Each wall is flat, endless, passes through zero and stands at right angles to its row. A trip goes straight from one point to another. List the walls that it crosses, first one first.

Walls:
(1): [10 14]
(2): [-29  10]
(3): [25 42]
(4): [10 23]
(5): [ 37 -19]
Trips:
[ 6 -6] to [-22 -32] -> 2, 5
[ 41 -23] to [15 -4] -> 4
[ 59 -22] to [ 8 28] -> 5, 2
[30 15] to [-43  34] -> 5, 2

Walls:
(1): [-30  -1  -8   7]
(2): [-42 -60  16  15]
(3): [-27   1  17  23]
(4): [10 -6 -1 -6]
Trips:
[  4 -13  -5  14] to [-31 -17 -16  -1] -> 4
[-32 -28 -10  -7] to [  3  31 -16 -38] -> 3, 2, 4, 1
[ 8 30 -4  8] to [  8  13 -14  -3] -> 4
[-3 12  3 13] to [-25 -29  12  11] -> 2
[-1 39 42 15] to [34 15 -9 10] -> 3, 4
[ 11  -2   1 -15] to [  4  13  -2 -21] -> none
[13  5 -4 -2] to [18 25 -8 18] -> 4

Walls:
(1): [ -6 -15  12  26  29 -20  -9  -2   0]
(2): [-11  12   1 -35 -21 -55   7 -18  42]
(3): [ 42  24   4   5  39 -17  -4  13  13]
(4): [  6  22  17 -18  -6 -10   1 -16  -2]
Trips:
[  9  10  15  17 -23  18 -30  -3  16] to [ -1 -13  -7 -11   5  -4  19 -22  15] -> 2
[ 13  -2   6 -25 -18 -13 -18   6   0] to [ -6   0   3 -18  -3 -60  13  10  18] -> 1
[  6   5  16   0   3  -6 -13 -35  -2] to [ 21  -4  -2   5  19 -27  12 -16  16] -> none
[ 24 -29   0  40  -9   3 -14  20 -42] to [ 26 -15  -4   0  33 -20 -42 -28  28] -> 3, 2, 4
[  3 -14  36  24  20  22   7   9  22] to [ -6 -16 -16   3 -11 -13  13  11  19] -> 2, 3, 1
[-19  -8   5  -8  12  -5   5 -23 -31] to [  7   4 -11 -24  16  52  29  -7  34] -> 1, 4, 3
[ 18  35   4  17  -4  36  -6 -21  -5] to [-11   1  -8 -28   0   5 -28 -17   8] -> 3, 2

Walls:
(1): [-13 -12 -10  19   5  11 -14  34  40  -3   4 -28]
(2): [-23  -4  -5  38  11  12  12 -14  -1   1  19 -47]
(3): [  2 -12   4  -5   0   9  -8   6 -48  -3  11  35]
(4): [-34   2 -11  -4  33  21 -28  19  -4 -20  17   0]
(5): [ -1  10 -11 -21  14  12   7   3 -15  42  28   1]
(6): [ 12 -11 -16 -27   4   7  11 -56  32 -23  -6 -18]
Trips:
[-39  19  21 -26   7  -7  34 -24 -25  13  -1  27] to [  2 -15  30  13  -3   6  -9 -39  33  43  -6 -17] -> 6, 2, 3, 1
[ 16 -13   1  35 -21   9 -26  20  -9 -25  11 -13] to [ -8 -12 -31  -2  19  -9  -1   6 -24   6  32 -19] -> 5
[ -1 -29  29 -22   3  14 -34  -7  14 -15   9  32] to [-32 -33  34   0   6  -9   1 -32   9 -21  -4  18] -> 2

Walls:
(1): [ 24  -9  10 -44 -23 -14 -33  34  -7  37 -22  21 -17  -7 -35 -13  26 -10
  -2  10]
(2): [ -3 -17 -13  11 -15 -11 -10  -9 -23  23   1  -1  25 -38 -27   6  -1   9
  38  17]
(3): [  7 -11   7  -5 -31 -40 -15 -25 -37  26   6 -39   3 -12  23  -5 -51 -14
  29  -7]
(4): [  5  -8  -5  29 -23  14  25  -9  19  -7 -18 -11  41  -6   3   8  20  -2
  -4  24]
(5): [-44  -6 -29   0 -36  38  -8 -35  10   6  24  22  -4   0  34  40  15   0
  -3   4]
Trips:
[ -3  18  27  -4 -13 -17   7   0  15   9  17  -9 -28  -1   0  -3   2 -39
 -10 -30] to [  2 -20  15  -4   7   6  -4 -31 -28  -7  26 -33   9 -13  -8   5 -16 -17
  28  -7] -> 1, 2
[-26 -17  11  -6   7   5  12   8 -21 -23  -4 -34  42 -29  16   0 -14  53
 -11 -25] to [ -2 -13  21  17  21  -2  21  49  25   0   6   1   2  23   3  -9 -13 -49
  23   4] -> 2, 3
[  1   4  -5 -10  12  24 -31 -26  16  -3  -4 -28   3  10  12  -3  20  -9
  36 -30] to [  3   4  11 -10 -22  -6  -4 -37  10 -10 -16 -19  -7  14 -36  -5 -26 -23
 -13 -21] -> 5, 1

Walls:
(1): [  8 -23 -11   9  23   7  21   7   5  -4 -26  11   9  37   7   4   1  12
   8  -6 -59  -6  -2  10  -4  -4  -7   0 -16  11  -4  -8]
(2): [-20  14 -23  20   2 -35 -11  -6  11 -28   2  -4   8  -8  36 -18  16 -23
 -16 -13  -7 -14   5   5   2  10  -4  -8   2 -25  24  27]
(3): [ 12  -3  27   3  22   4 -18  -4  -5 -26 -17  11  21  28  -2  -5   7 -28
  -7  22 -27   2 -12 -28  -3  14 -13  34  32  15 -22  -6]
(4): [ -3  26   2 -14  -2  -5 -14  11  14  -7  -5   7  -3 -37  14  23 -26  20
 -17  20  13 -25  24 -21  -4  -4   8  38 -23  17  -4  26]
(5): [ 16 -15  31  11 -14  43 -10  21  12   8 -17 -19 -23 -12   0 -21 -41  15
 -11  -8  -5  -3   4 -22  13 -12 -29  -5  32  -6   0  -1]
Trips:
[-17  13  -4  -7  23   8  -5  18  55 -15  49  15  -2  30 -20  -3  -8  -8
 -41 -23 -10  35  31 -14  -9   5  -5 -14  42  11   2  -7] to [ 25  -7  12  25  -7 -27 -16  16 -48  -8 -27  25 -17  12  21 -25   2 -20
  -6  22  29 -42   3  -6  15  26   5  -7  13 -11  35   9] -> none
[ 19 -24   0  11  27  26  13  28  11  17   6   3  18   2   2 -15  15  10
 -13 -16   2  -4  12  22  -9  -6  13 -10   0 -44  -9  39] to [ -7  23  11 -18 -13  24 -17  20  -5  25 -10 -10 -43  -7   2   0   3  -3
 -12  14 -18 -18   9  -9 -24   6 -14   7 -15   9  -8  19] -> 4, 2, 1
[ 26 -21 -23  16 -50  -6   2  25   4  11  -9   4  25  -5  32 -13  16 -25
  32  11  36 -30  -8   3   8 -44  16 -29  10 -22 -30   1] to [-11   4   6   7   6 -16  33  10 -16 -36  -5 -32   0 -11  15   6  23 -26
  37 -10 -26 -17  18   1  -1  23  29  18   6 -18  21 -41] -> 5, 1, 3
[  9 -11   8  10 -29  12  11   7   2  41   0  -6 -27  -8 -24 -24  -8   6
  16   6  28 -27 -17 -14   2  28   8  -2  -7 -18 -24  11] to [-28 -18  -3  12 -17   6 -14 -17   9  27  14  18  31  14  23  -8   2  37
  -2 -22  26  -1 -13   4  21 -32  25  35  32  -4   3 -14] -> none
[ -5 -25 -12   8  26  -6  -1 -10 -26   4  -1  58  25 -12 -24  -7  11  -7
   0   5  14 -13  -6  23  -2   6  19  15 -14   3  17  -7] to [  9 -23 -28   3 -37 -12   9  23  -5 -27  18  26 -15  12  19 -29  -8 -13
  -6 -20 -36 -19  14 -13 -10  20 -33 -23   0  -7  26   2] -> 2, 3, 5
[-15 -14 -16  -7 -10   8 -22 -24 -38 -15 -27  -2  -1  -5   5  10  -6 -16
 -20  13  22  19  34   6 -32 -16 -23  13 -25   7   7  14] to [ -2  22   3  16  -7 -13  22 -17 -19 -18  25  12  13  -5  11   2 -14 -18
  -4   5  49   3  13 -16  37  -9  19  -2  44 -18 -13  -2] -> 3
[-29   2 -27   0 -46   0  25  -7 -12   8  -2 -14 -14  34  17  11 -14  -2
   4 -14 -43   9  12  48  13 -25  20 -60 -10  43   1 -16] to [ 18 -12 -26  -5   6   6   0 -20 -16   2  25 -14  11   3   8  11   0  12
 -31   8  -1 -19   6 -32  44  17 -35  37   9  -5  15   3] -> 2, 5, 4, 3, 1

Walls:
(1): [ 25   4  12 -15   6  26 -26 -15   4  -3  12 -10  -7 -26   7 -27   2   1
 -22  21 -33 -32 -23  -8  24 -24 -12 -42 -23  18  -7 -26 -10   3   9 -18
 -16  29  36  20  21 -13  -7  13   3 -39  46  -7]
(2): [ 18 -14  -4 -14 -16  13  19   5  21  21 -15 -20 -24  25  32   7   9   3
  10 -13 -18  11   8  -6 -13 -18  -7  34 -27   6   9 -18 -19  16 -14 -22
 -19  17 -21  32  16  20 -13   1  16 -26  23   3]
(3): [ 39 -22 -17 -12 -21  -7  19  -4  -9 -29 -28   8  10  23 -16 -30  17  -7
  -8  -7   6   5 -22   8  56   0 -28 -22 -15   3   9   9  12  27 -16  13
  -4 -24  16 -11   0 -33   3 -11  -3  42 -18   0]
(4): [ -7  -5   8  -5  25   3 -14  32  22   2   4  32   8  24  37  32  12 -16
 -35  17  -4   0 -23  13   2   3  25 -15   8 -14  33 -14   2  -9  -3  13
   5   6   1  10 -23 -24 -25   0  40  -3  28   4]
(5): [ 20   7  14   2 -12 -19 -26   5  -1  14   2  20 -25  -3   6  -9   5   0
 -25   1 -15   1   7 -14  -6  30  51  21  60 -11  17 -27  -7  -6  13 -17
  15  18 -18  38  -2 -47  43   9  -3   0 -16 -25]
(6): [-22   1 -35  25  -8   7   3   5  11  -5  -4  -3  -6 -34 -23   3 -21   6
  11  -2   5 -38  18   7 -24   2 -30  15   7 -12  14  26   7 -10 -22 -13
  30  -3  15 -25  21  16  18   7   0  16   4 -18]
(7): [  4 -19  14  12  13  12 -13 -18   5   1  13  25 -31  16  24  53 -28  30
   5  22  -1 -19   0  -8  40 -22   3 -15  18 -19  11  -7   4   2  10  -5
  -9 -30 -14 -18  -6  24  -3  41  -8  20  -6 -10]
Trips:
[ -3  -5   3   0  14  -9  19  11 -13  -1   5  36  30 -15   1  -5  16   3
 -25   0 -36 -25  -9  28 -11 -14 -17  11   1  -1   2  18 -12   5  36   2
  -9  15   8   0  16   8 -15   4  -1  36   0   9] to [ 18 -13 -13  -8 -12  15  21   1 -23  12 -19   1  15  26  28 -20  -5  15
  24   7  11   7  -2 -18  26  14  11  -5 -23 -17 -15  -6  26   3   1  41
  -4   3   2   5  -6 -56  13  11 -27  -5  -5 -16] -> 6, 5, 4, 1
[-14  16  16   6  -4  10   7  -9  12  -2   3  -4 -28  20 -32 -11 -10   0
 -50  31  -4  -4  -2 -14  -2   4  21   4  21   9 -32   4  19  -4  -5  12
 -17   3 -18  21  25  -2 -12  -5  35  16 -19 -17] to [ 10   7  18  27   4  21  15 -18  -5 -17  12  17  -3 -10  21  24  19 -35
   7  -1  21  -3 -26  19  -1 -14  -2   9 -12   0   4   4 -11  -2  24   0
  -9  15  11  11   5 -14 -17  -2   6 -36  -5  13] -> 2, 7, 5
